Rows are points. The ring and each string are closed loops that go straight from each point to the next, and from the last back to the first. Before rounding, they use only three directions, however many columns there are. How many times does the string pass through the ring? Passing back the other way cancels.

Ring (8 x 3):
[[ 34  30  -3]
 [ 18  42   0]
 [ -4  41  -4]
 [-21  26 -15]
 [-24   2 -29]
 [ -4 -18 -35]
 [ 24 -15 -25]
 [ 37   3 -13]]
String, 10 rows:
[[-17 -35 -28]
 [-20 -19 -50]
 [-16  -2 -55]
 [ -8   8 -48]
 [  1   9 -25]
 [ -7   5 -46]
 [ -7   0 -54]
 [  0   2 -37]
 [  2  -4  -5]
 [ -6 -22 -18]]
Times through: 1
String, 21 rows:
[[ 37  60 -16]
 [ 29  47 -23]
 [ 14  24 -25]
 [ 17  20  -2]
 [ 30  26  21]
 [ 25  17  21]
 [ 17  18 -13]
 [ 19  23 -28]
 [ 42  34 -23]
 [ 49  29  -1]
 [ 49  23  16]
 [ 32  17  10]
 [ 17  15  -7]
 [ 23  27 -30]
 [ 36  36 -19]
 [ 41  44 -15]
 [ 30  39 -25]
 [ 15  21 -11]
 [ 15  20   1]
 [ 25  32  21]
 [ 38  56  11]]
Times through: 0

Ring, 10 rows:
[[ 47  11  13  11]
 [ 30  29  21   6]
 [ -4  40  14  -3]
 [-22  37   4  -6]
 [-40  16 -14  -6]
 [-35  -6 -24  -2]
 [-19 -22 -29   4]
 [  7 -30 -29   9]
 [ 37 -25 -18  13]
 [ 51  -7   0  13]]
String:
[[ 33  12 -14   3]
 [ 23   0  10  11]
 [ 26   4  25  14]
 [ 21  19  -4   2]
 [ 34  31   0   1]
 [ 60  24  14   9]]
Times through: 0
String (14 x 4):
[[-13  15   3   1]
 [ -5   7   0   3]
 [-42  12  14   2]
 [-60  19  -3  -6]
 [-54  26 -31 -15]
 [-26  19 -25  -8]
 [ -9  11 -12  -1]
 [-18  24 -26  -9]
 [-13  17  -9  -2]
 [-18  14  10   3]
 [-34  33  19  -2]
 [-42  57  11 -12]
 [-26  49  -8 -13]
 [-11  28 -13  -6]]
Times through: 2

Ring, 9 rows:
[[ 34  -2   6  15  15  -7]
 [ 26  23  16  14   3   0]
 [  7  32  18  11  -5   5]
 [-21  26  14   8  -8   7]
 [-37   8   7   6  -4   3]
 [-38 -13   0   7   3  -3]
 [-25 -28  -5   8  12  -9]
 [  3 -32  -7  11  20 -12]
 [ 25 -19  -2  14  20 -10]]
String:
[[-54 -30   8   8   3 -13]
 [-54 -21  -6   4   4  -3]
 [-40  -5 -21   1   6   9]
 [-41  -1 -13   3   2   8]
 [-25   6 -14   4   5  10]
 [-20   2  10   9   1  -2]
 [-32   5  24  11  -7  -6]
 [-51  12  29   9 -15  -4]
 [-60  16  17   5 -15   4]
 [-47  15 -16   0  -3  16]
 [-48   8 -18   0   0  14]
 [-52  -4  -5   3  -1   4]
 [-36  -3 -24   1   8  11]
 [-17  -3 -13   5   9   5]
 [-16 -10  12  11   4  -9]
 [-36 -24  17  11   3 -16]]
Times through: 2
String, 20 rows:
[[ 39   7  35  20   6 -16]
 [ 18  -1  26  17   6 -14]
 [ 18   3  -4  11  12   1]
 [ 24   3 -17   8  18   6]
 [ 50  -7  -8  14  24  -4]
 [ 55 -14   2  17  25 -12]
 [ 45  -8 -19  11  26   0]
 [ 54 -16  11  19  23 -17]
 [ 36 -13  29  20  13 -22]
 [ 44  -9  25  20  14 -19]
 [ 57   3   6  17  19  -7]
 [ 53  11   5  16  16  -2]
 [ 47  12  25  19   9 -10]
 [ 27   9  28  17   4 -11]
 [  5   3  12  12   6  -5]
 [ 11  11  -8   8   9   7]
 [ 29  25  -7   9   9  11]
 [ 47  31  18  16   5   1]
 [ 43  19  42  21   1 -14]
 [ 34   9  40  21   2 -17]]
Times through: 2

Ring (10 x 8):
[[ 33 -11 -11 -18  15   0  17   1]
 [ 30   9 -22  -3  14 -10   9   5]
 [ 22  23 -26  11  11 -19  -2  10]
 [  4  32 -19  23   1 -28 -20  15]
 [ -9  26  -3  21 -10 -28 -29  19]
 [-15  11  12  10 -16 -21 -29  18]
 [-12 -10  23  -6 -15 -11 -20  14]
 [  0 -29  25 -22  -7   1  -5   7]
 [  9 -34  21 -29  -1   6   4   3]
 [ 27 -27   3 -28  11   7  17   0]]
String (35 x 8):
[[ 10  11  -4   1  -4 -14  -7  13]
 [  6   6 -14  12  12 -19 -15   5]
 [  1  10 -23  25  22 -26 -24   1]
 [ -2  12 -23  28  21 -28 -27   3]
 [  4   4  -9   9   8 -18 -15   7]
 [  4  15  -7  10  -2 -19 -15  13]
 [  0   5 -12  15  12 -21 -20   5]
 [ -6  17 -19  29  14 -30 -30   7]
 [ -6  49 -18  36 -10 -38 -32  24]
 [ -2  59 -14  30 -22 -36 -27  31]
 [  5  46  -7  16 -23 -26 -16  29]
 [  8  19  -3   3 -10 -17  -9  18]
 [  7  46 -16  21 -14 -29 -16  25]
 [ 10  52 -25  28  -7 -32 -17  23]
 [ 13  50 -37  34   7 -35 -18  16]
 [ 12  18 -31  23  23 -25 -14   3]
 [ 16  19 -33  20  23 -23 -10   3]
 [ 25  28 -39  20  22 -24  -4   6]
 [ 19   1 -35  16  38 -18  -7  -7]
 [ 15  -3 -18   5  22 -13  -5  -1]
 [ 19  15  -7  -4  -5 -12   2  15]
 [ 26  22 -10  -6  -8 -11   8  18]
 [ 18  10  -6  -5  -3 -10   2  13]
 [ 11 -10 -10   1  18 -11  -7  -1]
 [ 21  14  -5  -7  -7 -10   5  16]
 [ 32  26 -11 -10 -11  -9  14  20]
 [ 28  18 -13  -6  -2 -10   9  15]
 [ 14   5  -5  -4   1 -11  -2  10]
 [ 18  -6 -21   4  26 -12  -3  -3]
 [ 27   3 -37  11  37 -16   1  -6]
 [ 34  31 -40  13  19 -20   6   8]
 [ 30  44 -30  11  -1 -21   4  19]
 [ 25  46 -25  12  -7 -23   0  22]
 [ 24  60 -33  22  -8 -29  -5  25]
 [ 16  41 -18  14 -10 -24  -8  22]]
Times through: 1
String:
[[  5   1  11  -9 -13  -9  -6  16]
 [ -1  -5  26 -18 -25  -4  -6  20]
 [-10 -27  49 -32 -34   4  -8  19]
 [-11 -44  37 -25  -7   3 -12   4]
 [ -6 -40  18 -13  11  -2 -14  -3]
 [  2 -18   7  -6   6  -8 -10   3]
 [  3  -7  11  -9  -7  -8  -8  11]
 [ -6  -7  31 -17 -28  -5 -11  20]
 [-17 -11  37 -13 -30  -8 -20  20]
 [-27 -12  37  -4 -26 -13 -31  18]
 [-21 -16  16   7   0 -17 -32   6]
 [-28  22  32   9 -44 -24 -37  33]
 [-16  26  20   8 -35 -23 -28  30]
 [ -7  24  11   7 -27 -21 -21  26]
 [  3  -3  -2   2   5 -13 -12   7]
 [ -7   2  -3  14   6 -21 -25   7]
 [-23  19  -4  33  -1 -33 -43  13]
 [-22  42   5  29 -28 -35 -41  30]
 [-15  40   9  20 -32 -30 -32  31]
 [ -3  31  11   5 -32 -20 -17  30]
 [ -3   2   2   6   0 -17 -18  10]
 [-10  -6   3  11   6 -18 -26   5]
 [-23   1  18  11 -14 -21 -35  16]
 [-26  -4  28   5 -21 -18 -34  18]
 [-16 -22  16   1   2 -12 -26   4]
 [ -2 -18   5  -2   9 -10 -15   2]]
Times through: 0

Ring:
[[ 39  13 -12  -4   3   6 -20 -11 -16]
 [ 26  22 -13  -2  -9   5 -12 -14  -9]
 [ -3  26  -4   1 -17   0   5 -19   3]
 [-20  21   8   2 -15  -3  16 -23   8]
 [-27   9  14   1  -3  -6  19 -20   8]
 [-20  -2   9  -2   9  -7  12 -13   3]
 [  6  -7  -2  -5  18  -4  -4  -6  -7]
 [ 27  -1  -7  -5  16   1 -15  -6 -14]]
String:
[[ 57  18   6  -2   1  13 -24 -22 -24]
 [ 35  13   6  -2   2   7 -13 -19 -16]
 [ 50  18   8  -2   0  12 -20 -23 -21]
 [ 54  28   3  -1 -10  14 -21 -24 -20]
 [ 21  21   9   0  -8   6  -4 -24  -9]
 [  4  16 -13  -2  -6  -1  -2 -11  -1]
 [  7  22 -38  -4 -12  -3  -9  -2   2]
 [ 51  26 -12  -2  -9  11 -23 -17 -18]]
Times through: 1
String, 18 rows:
[[  9  12 -15  -3  -1  -1  -6  -8  -3]
 [  5  14 -19  -3  -3  -2  -5  -7  -1]
 [ -2  25 -36  -3 -16  -4  -3  -4   6]
 [  2  35  -1   2 -26   4   6 -25   3]
 [  6  33  26   4 -23   8  10 -37  -2]
 [  0  19  13   1  -9   2   7 -24  -1]
 [-17  11  -5  -1  -4  -6   9 -12   6]
 [-44   9   6   1  -6 -10  25 -16  15]
 [-43   3  16   1   0 -10  26 -18  13]
 [-17   3  28   1   5  -3  16 -24   1]
 [ -1   3  17  -1   6  -1   6 -19  -4]
 [ -6   2 -11  -4   7  -6   1  -6   0]
 [ -8  -2 -19  -5  10  -8  -1   0   1]
 [  5  -7 -20  -7  18  -7  -9   2  -5]
 [ 34  -7 -16  -7  23   0 -22   0 -17]
 [ 60   7   5  -4  13  11 -27 -16 -27]
 [ 32  14  10  -1   1   7 -11 -21 -15]
 [  8   9 -14  -4   2  -2  -6  -8  -4]]
Times through: 3

Ring (10 x 11):
[[ 33  22   7 -31   0  -1  -6  -8 -19 -11  27]
 [ 30  20   4 -31   8 -13  -6 -14  -8  -6  25]
 [  4   6  -3 -14  21 -21  -8 -19  11   6  12]
 [-18  -5  -8   0  27 -21 -10 -20  22  14   2]
 [-41 -16 -12  16  30 -15 -11 -18  30  20  -8]
 [-56 -21  -9  22  25  -2 -11 -15  30  19 -14]
 [-53 -17  -2  16  15  11 -10 -10  22  11 -11]
 [-28  -4   6   0   3  19  -8  -5   3  -1   1]
 [ -5   7   7 -12  -2  18  -7  -3 -10  -7  12]
 [ 21  18   8 -24  -3   9  -6  -4 -19 -11  23]]
String, 30 rows:
[[  6  10  10 -28  10  -9  -6 -18   8  -6  15]
 [ 13  14  16 -39  10 -13  -4 -22  10 -11  18]
 [ 21  14   0 -27  19 -27  -7 -21   7   1  20]
 [ 26  13 -10 -18  24 -34  -9 -19   3   9  21]
 [ 10   6 -15  -1  23 -22 -11 -13   1  13  14]
 [  4   8   2 -17  12  -8  -7 -14   3   0  13]
 [  5   7  -4  -9  14 -10  -9 -12   1   4  13]
 [ 31  16 -13 -12  16 -20 -10  -9 -13   7  24]
 [ 30  16 -11 -12  13 -15 -10  -8 -15   5  24]
 [  7   9  -1 -13  10  -4  -8 -10  -4   0  15]
 [ 13  16  16 -34  -1   5  -5 -12  -5 -15  19]
 [ 40  29  20 -47 -12  11  -3  -6 -26 -24  32]
 [ 39  27  11 -34 -11  13  -5  -1 -33 -18  32]
 [ 20  15  -7  -6   1   7  -9   1 -26   0  21]
 [ -3   3 -10   3  12  -1 -10  -5  -6   8  10]
 [ -8   2  -2  -5  11   0  -9  -9   1   3   9]
 [  0   5  -7   2   7   5 -10  -3 -11   5  12]
 [ 12  13  -3  -4  -4  18  -9   4 -27  -3  19]
 [ 14  18  17 -29 -11  23  -5  -2 -21 -18  21]
 [ 10  17  26 -40 -11  19  -3  -9 -10 -24  20]
 [ 27  25  25 -44 -16  22  -3  -4 -23 -27  27]
 [ 38  27  11 -33 -10  13  -5  -1 -32 -18  31]
 [ 35  27  18 -43  -9  10  -4  -7 -23 -22  30]
 [  9  14  15 -30   1   4  -5 -12  -3 -12  17]
 [ 11  12   7 -23   5  -1  -7 -11  -4  -6  17]
 [ 32  25  23 -51  -4  -1  -3 -15  -9 -22  28]
 [ 54  33  15 -54   1 -15  -4 -16 -16 -18  37]
 [ 48  26  -1 -35  12 -26  -7 -15 -12  -4  32]
 [ 17   9 -15  -4  21 -23 -11 -12  -3  12  17]
 [ -5   3  -4  -5  15  -7  -9 -12   5   5   9]]
Times through: 2
String, 26 rows:
[[-22  -5   4 -13  24 -20  -7 -25  31   6   1]
 [-10  -3  -8  -5  30 -30  -9 -23  25  14   5]
 [  1   1 -15   0  28 -29 -11 -17  12  17  10]
 [ -1   3  -7  -5  18 -13  -9 -13   5   8  10]
 [ 12  14  15 -35   7  -7  -5 -18   4 -11  18]
 [ 49  31  19 -57   1 -15  -3 -19 -10 -20  34]
 [ 54  31   6 -43   4 -16  -6 -12 -20 -12  36]
 [ 25  15  -8 -13  11 -12  -9  -8 -13   3  22]
 [  5   9   2 -15   9  -3  -8 -11  -2  -1  14]
 [ 23  21  22 -45  -4   4  -3 -14  -8 -21  24]
 [ 51  34  25 -60 -10   2  -2 -12 -22 -28  37]
 [ 56  32   6 -41  -1  -9  -6  -8 -28 -14  37]
 [ 28  16  -7 -15  10 -12  -9  -8 -14   2  23]
 [  4   8   2 -15  10  -5  -8 -12   0  -1  14]
 [ 27  21  18 -45   3  -8  -4 -17  -3 -16  25]
 [  7  12  14 -32   6  -4  -5 -17   5 -10  16]
 [ -3   5   2 -14  13  -7  -8 -14   7   1  10]
 [  4   9  14 -34  14 -16  -5 -24  17  -7  14]
 [ -9   0   0 -16  28 -29  -8 -27  29   8   6]
 [-26 -14 -28  24  41 -35 -14 -20  28  32  -4]
 [-18  -6 -15  12  24 -13 -11 -12  12  17   2]
 [-30 -13 -20  21  32 -19 -12 -15  22  25  -4]
 [-18  -2   2  -7  15  -4  -8 -15  14   3   4]
 [-39 -13  -3   4  27 -15  -9 -22  34  14  -7]
 [-47 -20 -14  17  38 -26 -11 -24  42  25 -12]
 [-31  -9   2  -6  26 -17  -8 -24  34   9  -3]]
Times through: 4

Ring (9 x 12):
[[-22  36  10   4  10 -14  -2  -8   9 -14  -4  -1]
 [-23  21   6  -2   3  -8   2 -10  15 -10  -2  -4]
 [-15  -5   0 -15  -6   1   6 -10  15  -1   5  -4]
 [ -6 -18  -4 -23 -10   5   7 -10  10   2  11  -2]
 [  6 -27  -3 -28  -9   8   3  -8   1   7  16   4]
 [ 11 -27   8 -25  -3   9  -7  -2  -5  15  16  13]
 [  8 -17  17 -18   3   6 -13   0  -5  16  12  16]
 [ -3  13  21  -4  11  -5 -15   0  -3   4   3  13]
 [-14  34  17   4  14 -13 -10  -4   1  -9  -2   6]]
String, 22 rows:
[[ 17 -35   5 -31  -6  12  -6  -2  -9  16  19  14]
 [ 19 -50  20 -30  -5  19 -16   3  -6  33  19  22]
 [  3 -17  16 -17   1   7 -11  -1   0  15  10  13]
 [ -2   0  10 -12   3  -1  -6  -4   0   3   7   8]
 [  4   9  17  -9  10  -3 -14  -1  -9   4   7  15]
 [  0  15  28  -1  15  -5 -21   3  -8   8   3  18]
 [ -7  20  29   3  15  -6 -19   2  -2   5   0  15]
 [ -9   6  18  -5   6  -2 -10  -3   5   5   3   8]
 [ -8  16   6  -8   5  -7  -3  -7   1  -7   4   4]
 [-22  60   8  10  17 -23  -3  -8   2 -27  -6  -1]
 [-32  59  13  15  16 -22  -3  -9  12 -23 -11  -4]
 [-24  24  13   2   6  -9  -2  -7  15  -7  -4  -1]
 [-16   6  11  -6   2  -2  -2  -7  12   0   2   1]
 [-15  18   1  -8   2  -8   3 -10   8 -11   3  -2]
 [ -8  10   3 -11   2  -5   1  -8   4  -6   6   2]
 [-10  -2   5 -13  -2   0   0  -7   8   1   6   2]
 [ -8   4  -5 -16  -3  -4   6 -11   5  -9   8  -2]
 [ -5 -31 -13 -31 -17   9  14 -13  14   3  15  -6]
 [  0 -37  -3 -30 -14  12   6  -9   9  11  15   1]
 [  2 -29   2 -26  -9  10   1  -6   5  11  14   5]
 [ -1  -4   2 -17  -1   0   0  -7   0  -1  10   4]
 [  9 -12  -4 -25  -4   2   1  -7  -7  -1  16   6]]
Times through: 4

Ring:
[[ 41  -1 -21  13  14 -16  12 -10 -18  12 -24 -15 -12   3]
 [ 19  13 -18  12   3  -9  -4  -4  -7  -9 -22 -13   1   5]
 [-21  14  -5   9   0   0 -17  -4   9 -22 -13  -5  11   6]
 [-57   4   9   6   8   8 -20 -13  23 -18  -3   3  12   2]
 [-36  -8   9   6  15   2  -5 -17  14  -4  -5   1   2   2]
 [ 25  -9 -11  11  17 -13  13 -14 -11  12 -19 -11 -12   3]]
String (17 x 14):
[[  6  -4   6   5   3  -8   5  -5   0 -18 -17  -5  -1  18]
 [ -1   9 -15  12   9  -5  -7 -10   0  -2 -16  -9   2  -1]
 [ 19  19 -33  17   9  -9  -9  -8  -9   6 -21 -16   0  -9]
 [ 59  16 -43  18  10 -19   5  -6 -25  14 -30 -23  -9  -5]
 [ 60  -7 -15  10  10 -21  22  -6 -24   6 -28 -16 -16  14]
 [ 31 -13   1   6  10 -14  18  -8 -11  -2 -21  -9 -12  17]
 [ 10  -6  -2   8  10  -9   7 -10  -4  -3 -17  -7  -5   9]
 [  6   9 -27  16  16  -7  -7 -15  -5  14 -16 -13  -2 -12]
 [ 40  -5 -28  16  23 -16  14 -17 -19  29 -22 -17 -16  -8]
 [ 57 -18 -14  11  20 -21  29 -14 -24  21 -25 -15 -23   8]
 [ 36 -20   8   4  10 -16  26  -8 -13  -4 -21  -7 -15  23]
 [ 20  -5  -5   8  10 -11   9  -9  -8  -2 -19  -9  -7  10]
 [ 21  -7   0   7   7 -11  11  -7  -7  -8 -20  -8  -7  16]
 [ 14   8 -18  12   9  -9  -2  -8  -7   0 -19 -12  -2   1]
 [ 21  28 -44  20   8  -9 -16  -8 -11   9 -23 -19   3 -15]
 [ 30  26 -34  16   0 -11 -11  -1 -12  -7 -26 -18   3  -1]
 [ 19   3   0   6  -2 -10   4   0  -5 -23 -22  -8   0  21]]
Times through: 3
